Each wall is flat, endless, passes through zero and stands at right angles to its row. A trip goes straight from one point to another. Which walls does it cross, in order?

Walls:
(1): [  2  -2 -77]
(2): [17  0 64]
(3): [16 71 40]
(4): [ -7   8 -36]
(5): [ 13 -10  18]
(6): [ -4 -38  41]
(7): [19 31 66]
(8): [ 26 -20  51]
(9): [ 78   3 -42]
Trips:
[  6 -22  22] to [ 81 -13  53] -> 9, 3
[  3  12 -28] to [ 39 -53  17] -> 5, 8, 6, 4, 2, 1, 7
[-54  -6 -31] to [-37 -34  20] -> 6, 1, 4, 8, 2, 5
[-10   5 -50] to [-68  39 -84] -> 9
[-81 -30 -30] to [ 62 -15 -25] -> 6, 9, 5, 8

Walls:
(1): [-65  76  22 -70  16  16]
(2): [-25  93 -13  27  -1 -35]
(3): [ -9   3   8 -12 -16  27]
(4): [ -7 -19 -96  20 -29  72]
(5): [ 74  68  28 -12  22  22]
(6): [ -1 -18 -16  -5  10 -35]
(7): [-34  27  -7  28 -27  11]
(8): [-24  72  41   1 -15 -15]
(9): [  7  24 -37 -15  28   3]
(10): [ 77  -1   2 -34 -15  34]
Trips:
[ 20  40 -36 -35 -25  54] to [40 45  4 -8  3 -7] -> 7, 4, 3
[19 73 -8 42 65 -4] to [-54  62 -24  19 -24  -6] -> 4, 3, 5
[-3 68 21 24 11 51] to [ 23 -20  29  78 -43  59] -> 9, 1, 2, 8

Walls:
(1): [-11 -26  16  -8   1 -24  10  73  28]
(2): [  2   8  19  14  52   5 -28  -4 -37]
(3): [  8 -30 -12  45  -5  22  46 -18  26]
(4): [-17  34 -19 -29  -5 -20  -2  30  -2]
(5): [ 34 -13  14 -19 -12  39  18 -53  -4]
(6): [-74 -48 -19  26 -27 -49 -14 -37  23]
Trips:
[-25   5 -24 -52 -12 -54 -20  13 -37] to [-18  71 -18  68 -27 -52  23 -31  75] -> 1, 3
[-35  13 -52  98   7  20 -64  54  10] to [ 17  13 -26  15  18   1 -81  16 -76] -> 3, 1, 6
[-76   9  14 -45  31  -8 -12  43  -5] to [-17  17  23 -47  40  -7  19 107 -37] -> 6
[  7  30 -28  25  -1  -1 -20  31  86] to [-21   2  25  26 -23  29  20   6   2] -> 4, 5
[-88  87   2 -44 -24   0   4  56 -72] to [101  17 -19 -36  17  58  60  40  -2] -> 2, 5, 3
[ 35 -11 -36  15  -8  15  21 -24 -24] to [-29  51  45  25 -11  59 -11 -45 -13] -> 2

Walls:
(1): [ 21   3 -26  11  22 -36  34   8  51  42 -27  -7]
(2): [-14  49  -1   6  -1  21 -45  54   9  44 -15  -7]
(3): [   3   18   12    6  -25  -44   28  -32   14 -101   -6   -8]
(4): [-24  51  -3 -44   7  46  33 -39   0  67 -80 -12]
(5): [-41  51  41 -38  -7  55 -26  34 -26  18 -28  62]
(6): [  -5  -33   34   27   42  -12   -2  -54  -17  -53   44 -105]
(7): [ 12 -80 -10  48  84   2  74 -21  13 -39 -45  -4]
(8): [-28  20   6  27  90 -10  84 -13  31 -41  73 -10]
(9): [-72  -8 -69 -12  27 -20 -26  -9  21  23   4  38]
Trips:
[  47   -2  -11  -11  -10  -20 -120  -96  -62  -99  -49   39] to [ -1  33  17 -11 -20   3  13  33 -46  24  34 -14] -> 2, 3, 6, 4
[ -17  -42  -13   -1   60  -23   53   72  -21 -104   14  -31] to [ 31  37  26 -58 -73  31   5  56 -23   9  73  -5] -> 7, 5, 2, 6, 8, 3
[-12  32  12  34  43   9  -2 -19  28  44  -4  24] to [ 36  44  17  -9  39   7  14 -20 -86 -18 -27  35] -> 9, 1, 2, 3
[ 73  30  31 -14 -19  -6 -25 -26   5  23  39 -30] to [  9   5  20  29   0  15 -16  20  22  32   5  51] -> 1, 6, 5, 9
[ -9   8 -50   1  47   4   0   1  -8 -33 -21 -32] to [ -9 -42 -65  30 -11  96 -28   4  28  40   4 -14] -> 2, 3, 8, 6

Walls:
(1): [-62  10 -25  -8 -12  24   9  13 -45  17  12  23  15  29 -37 -36 -31   3]
(2): [ 34  25 -59  43  87 -32  42  40  36  -8 -11  16 -12  35 -35  17 -45  24]
(3): [-16 -25 -30 -57  29  50  26 -17  35 -54 -48  61  45  17 -53  36  39 -44]
(4): [ 63 110  29 -48  10 -33  30 -18  -6  43  16 -54   3 -44 -22  38  40 -63]
(5): [-19 -47  35  48 -37   3  -4 -87 -69  51 -35  -9  22 -51 -68 -38 -39  22]
Trips:
[-44 -27  40 -75  48 -26  21 -40  -5 -15 -31  63  14  31 -22 -52 -66 -21] to [-42  14 -10 -18  11  35 -10 -20 -12  12 -47 -47  53  42 -23 -45  17   9] -> 2
[ -2 -13 -12   4  34  46 -28  30  21   6  -9 -20  -9  19 -29 -88  42 -17] to [-58 -10  18  19 -52 -35 -32 -62 -39 -44 -16  12  73 -55  27 114 -25 -54] -> 2, 5, 1, 4
[-13 107 -44  34 -36  14  -2 -41  24  61  43  -2  24  -4 -99  51  34 -15] to [  4  38 -45   4 -37 -50  35  81  48  10  -6  50   8 -24   8 -77 -10  78] -> 3, 5, 4

Walls:
(1): [-15 -46 -42  31  47 -35  33  75 -23  -3 -59 -59  43 -34  -7  38  29  -8
  26  34 -52  -1 -10  19]
(2): [ -6  38  71  34  47  23  39 -31 -24 -36 -13 -15  19 -31 -26  90 -41  25
 -17 -25  26 -26  65  70]
(3): [-16 -14 -17 -48 104 -49 -34 -11   7 -88 -26  -7  11 -81  33 -18 -21 -40
 -22 -14  13 -29  -7  24]
(4): [ 52  28  24 -11 -26  35 -42  22 -11 -12   2  71   3 -32  -7  55  10   1
 -52   7  10  22  11  -5]
(5): [ 60 -58 -87  41  14 -13  30 -73   3  58 -24 -39 -25   5  10  22  16  34
 -17  53  -7  -4 -17 -62]
(6): [ 46 -35 -58  85 -90 -79 -61  -9 -21 -19  29 -29 -53 -14  32  -9  42   0
 -15  18  -8  38   2 -80]
(7): [ 42 -61 -47  21 -22 -40  14  -2 -93  20  58  -5  -9  19 -20  29  -8  -4
 -27 -28  10   1 -39 -24]
(8): [-12 -32   2 -10  38  35 -21   2   2 -24  -1  -9  73  25 -54  80  35 -24
  71 -58  14  22  14  15]
(9): [ 13 -31  29  48 -44 -62 -18  -2 -51   6 -28 -16  40  -4 -20  61  -8  45
 -37  -7  30  61  88  64]
(10): [-42   4  72  21 -11 -36 108  -6 -65  28   5  39  45 -33  -2  24 -21 -24
  -2 -59   0 -16  33 -86]
(11): [ 70   0 -57 -28  13 -40  11 -34  66  40 -18 -34  30  11  38  16 -19  21
 -69  58 -61   3 -29  29]
(12): [ 30  41  21  15  16  34 -69  48  32  12 -32  14 -20  20  -3 -61 -15  19
 -33  11  -4  58  31 -53]
Trips:
[-16  -3  44  21  -6 -56  69  18  22  14  24 -21 -72 -16 -50 -70 -38  22
 -80  43  -8 -43  30 -59] to [  3 -14  29 -15  94  47 -34  24  44  -6  28  14  10  20 -20 -33 -40  12
 -13  32  18  19  21 -20] -> 7, 3, 6, 2, 5, 10, 4, 11, 8
[ 43 -39  -1 -26  63  25 -51 -39 -34  68  42  14 -76 -29  14 -36  26  84
 -56  23  -5 -25   9  -7] to [  7  34  49  43 -12  30  11 -11  -2 -17 -54  51   9 -12  -2 -12  20 -34
  51  -2  43  13   3 -46] -> 3, 11, 7, 10, 2, 5, 8, 6

Walls:
(1): [-70  -3   3  28   9 -15 -50 -41  20  56  25  44 -14  -3  13 -16  23  30
 -26  21   5  35  -3  28 -27   0   0  19  19 -29 -15  19  10  39   7  40
   7   7  52   5 -29  21  58  45  18 -22 -22  17]
(2): [ -8   2 -53  -9  -4  11 -18 -51  11  12  70 -23 -33 -48  28 -11 -51 -66
   8 -25  35   7 -34  23 -51 -18   4   1 -20  20 -17  42  49 -81  30 -22
  15  13  64 -18   0   1   9  29  11  21 -26 -12]
(3): [ 32 -11 -13 -62  36  32  30 -74  42  27  -9 -66  36 -15 -50 -13 -14 -14
  11  32 -23 -67 -28  66  31  26 -20 -22  17  25 -29 -49   3  47  13  -3
  43  30  -7  -5   6 -29 -59  61  25 -47 -62 -27]
(4): [-63  13  49 -79  50  30  27  54  -8  33 -25 -42 -17  65 -18  54  11   6
 -52   3  31  58  78   8  -3 -25   8  29 -21 -24  -8 -31 -18 -59 -95 -25
 -23 -43  -9  13  15  50 -58  74 -78  21  65 -24]
(5): [  5  46  14   3  11  -5  20   0 -15  32 -37 -66  57  40  -1  11  15  26
 -12  13  53   7   0 -25   5  10  39   3  11  11 -35  17  -3 -16  -4  53
  18 -37   8 -27  29  33  25  56  36 -36  -7 -17]
(6): [ 36  -3 -14 -25 -27 -12 -55  37 -30  53  -4 -98  17  -3  20  -5  39  18
 -10  22 -49 -21  38 -28  16  50  -8  25  55  10  23  24   0 -28  46  22
 -46  -1  26   3  30 -21 -32 -22 -64  33 -16 -37]
(7): [ -35  -22  -72  -46 -108  -69   34  -42  -19  -72    5   16   61    9
   51    0  -40   52  -59  -32  -33   33   43   10   12   14    3  -11
    6   34  -10  -15  -31   23   -7   26   52   -4   24   11  -21   26
    8   54    9   40   13  -17]
Trips:
[ -20   20   25   22  -25   60  -13    8   -1 -110  -47   21  -23   -5
    6  -18   70   -5   38  -37   32   51   15    5   23  -46   37    9
    4    7  -80  -20  -67    6  -14  -34  -45  -60    6   -5   17  -24
   45  -32    4   -8   -4  -38] to [  8 -23  11 -36  40  20  99  27 -46 -58   1   5 -23   4  28  57  45  13
  29  25 -54  26  65  -2 -37 -24  28  -2 -17  -5   1  55 -18   9  35  20
  13  -7  50  36 -45  -2 -49 -28  26  27  -2 -64] -> 7, 5, 6
[ 19   4  24  27  44 -10   9 -10 -68   4  64  34 -20 -10  22 -80 -41 -61
 -15  38 -31 -11 -23  13 -46 -17  -6  34  -7  -5  67  28  22 -31  45  38
  -2  35  13 -30 -34 -19 -36  -2 -36  34 -45  11] to [ 62 -23  10  25 -47  -2 -33  45  27 -12  -6  54  -8  10   2  22 -64 -19
  45  35  -9 -13 -59  -5 -26 -30  55  47 -61 -49  38 -33   1  55  -8  15
  46 -15  28  16  17 -40 -20  20 -15 -22 -17 -56] -> 6, 1, 3, 2
[ 42  19  34 -32  15  17   3  59   1  54  32  29 -57 -13  -6  -4 -20  61
  24  -4 -39  -2 -69  57  21  37 -34 -18 -12   6  19  11   8  36   1 -75
  -5 -56  59  41  74  57 -25 -17 -47  27  33 -47] to [ 10  67  26 -33 -38 -29 -17  73   5 -57 -18   0   4  31 -30 -25   3  42
   5  17 -30 -22  27 -15 -27 -59 -15 -40   8 -36   9  30  62  24 -37 -60
  -7   9   0   4  20  38  32  12   5 -21  65  17] -> 3, 6, 7, 5
[ -4 -23  31  51  29 -49   3  31  28 -15  22   1 -18  44  15  -4 -27  13
 -34 -42  38 -56 -29 -16  58   0  -6  24 -32  26   7 -23 -22  21   7 -23
 -17  -2  29  10 -11 -82 -32   6  -9 -24  21  29] to [ -4 -24   7  14 -45   7 -61  13  15  22   5  58  -8  10  27 -37 -31 -35
 -15   9  14 -41   6 -12  -6  36  21   0 -42  49  37  -8 -23   2  45  21
 -54 -15 -26 -23  51 -14  10  12   0   3 -11   0] -> 6, 2, 1
[-23  53 -37 -29  28 -75  37  28 -11   7  46  22   4  21 -22 -15  11   9
   1  38  -8   3  38  49  42  16  53  85   4  11  62 -55  65  12  47  40
  17 -31  32  54 -58  17 -14  -4  26 -36  -9  26] to [ 12  37 -13  45 -18  18  19 -32  21 -18  25  26  28 -74  48   9  50   5
 -45  21  66  -7 -17  -4  11 -21  12  26  68  23  39  53  32  52 -49   5
 -64  23 -39  -1 -13   7  -9  -3 -25 -64  68  14] -> 4, 6, 3, 7
[-53 -35 -15  69  12   7  22   2 -37  16   0 -27 -32  32 -31   6  -2  18
  24  12  29   2 -32 -36  50  -7 -16  17 -49 -32  41   2  15  68  -7  23
 -78 -12  11 -30  17   5  15  59   9   4  52  -9] to [ 46 -15  37  33  26 -33  23   5 -53   6 -31 -14   7 -25 -61  25  -9  -3
 -11  11 -22 -22  62  45  12 -11  20  31  22  19  80 -29  -2 -17 -43 -79
  20  25 -33 -45 -41  31  18 -37  -5 -79   5 -39] -> 1, 3, 5
[-15  -1  13 -17 -12  93   6 -25 -31  56  36   2   1 -74   3  -9  35  -8
  34 -71 -18  65  45  13  43  18 -24 -10 -10  37   7  65   7  25 -20 -25
 -16  77   1 -59 -26  16  -4  15  -7  75 -18  56] to [ -81  -13   28    3    0   -2  -14  -20  -16   31   20  -30   19  -98
   36   -5    7   47   11  -33  -37  -29  -46  -18   -6   12  -26   46
   48    5  -34   69    2  -48  -14  -34  -24  -39   24  -37   16  -42
   11   -6 -121   -9    2  -49] -> 4
